Every row gives one point. Each copy is the shape, with its points in the same order, turned, moved and blurred by noise. Is it also mirrored, or only turned?

Shape (7 x 3):
30 -20 -147
100 -101 35
7 155 -120
-147 262 -170
48 62 93
198 -92 25
-191 -74 -163
Copy 1 (7 x 3):
47 42 -141
114 -58 50
6 220 -80
-140 323 -157
56 66 131
225 -36 20
-157 5 -211
Copy 1 is: only turned
Copy 2 (7 x 3):
66 31 -150
144 -81 17
40 202 -88
-122 301 -111
57 73 94
243 -57 14
-132 -25 -207
Copy 2 is: only turned
Copy 3 (7 x 3):
-29 53 -152
38 -90 27
-58 208 -134
-162 319 -156
-22 84 99
153 -60 12
-231 2 -191
Copy 3 is: only turned

Shape (8 x 4):
3 -104 157 164
-60 -126 -305 -43
288 84 118 6
-54 40 37 100
92 -98 72 119
-17 21 171 7
-127 29 -184 -84
185 10 69 -241
Copy 1 (8 x 4):
-136 -127 36 211
-15 -218 -336 -100
210 -88 113 149
-70 -6 -107 153
-36 -183 -1 187
-44 9 65 107
-28 1 -271 -66
166 -65 106 -101
Copy 1 is: only turned
Copy 2 (8 x 4):
0 -187 -36 95
-165 193 225 -43
280 29 -140 -23
-83 -14 -109 43
65 -104 0 87
3 -116 -143 -48
-198 159 8 -123
171 46 -36 -247
Copy 2 is: mirrored
Copy 3 (8 x 4):
0 -161 242 182
-27 -145 -285 85
254 59 138 169
-51 6 95 128
70 -114 147 241
39 -35 182 -2
-63 -6 -195 19
310 11 -25 -6
Copy 3 is: only turned
Copy 4 (8 x 4):
52 -85 202 64
-263 -67 -195 -23
243 145 8 -70
-39 60 100 103
81 -78 91 14
1 102 191 -5
-262 114 -83 9
40 189 6 -257
Copy 4 is: only turned

Shape (11 x 8):
45 234 -30 204 -70 -87 -198 -213
118 267 -219 42 -92 -32 -281 -4
205 -168 55 114 103 -105 -56 106
-69 75 76 44 -175 180 -279 158
-130 -71 -58 -55 39 65 27 -82
24 211 -143 -130 -107 119 150 4
-51 20 -200 100 26 90 134 -185
-77 -46 -71 -45 19 57 -56 -158
216 255 -207 -92 -130 148 -84 -139
172 87 -22 -76 18 36 7 29
164 31 30 40 232 42 -46 -10
Copy 1 (11 x 8):
281 215 90 117 -46 -209 64 -69
337 183 -120 58 -215 -175 -9 54
136 -75 196 -103 130 -18 -89 199
157 86 123 183 -275 50 -256 16
-121 116 -5 67 83 -9 -128 -55
-74 230 -90 -12 -189 76 124 36
-83 212 -74 128 152 -49 118 49
-28 118 -58 75 100 6 -79 -92
253 216 -202 13 -157 111 141 16
73 100 22 -124 -55 88 -3 80
145 187 87 -137 144 24 -93 114
Copy 1 is: only turned
Copy 2 (11 x 8):
161 324 -198 140 -145 -142 64 -112
205 233 -241 -121 -51 -262 7 104
-12 -68 64 173 31 -194 -149 -32
176 10 -196 -87 -236 78 -158 125
8 -155 -126 -6 22 17 53 -192
150 -105 -77 -118 -12 -32 283 105
55 -113 -210 163 40 -60 275 -130
146 -57 -157 -3 -24 -17 69 -191
385 85 -144 -59 25 -180 211 98
133 9 49 -1 48 -118 33 52
110 26 36 167 199 -78 -95 14
Copy 2 is: only turned
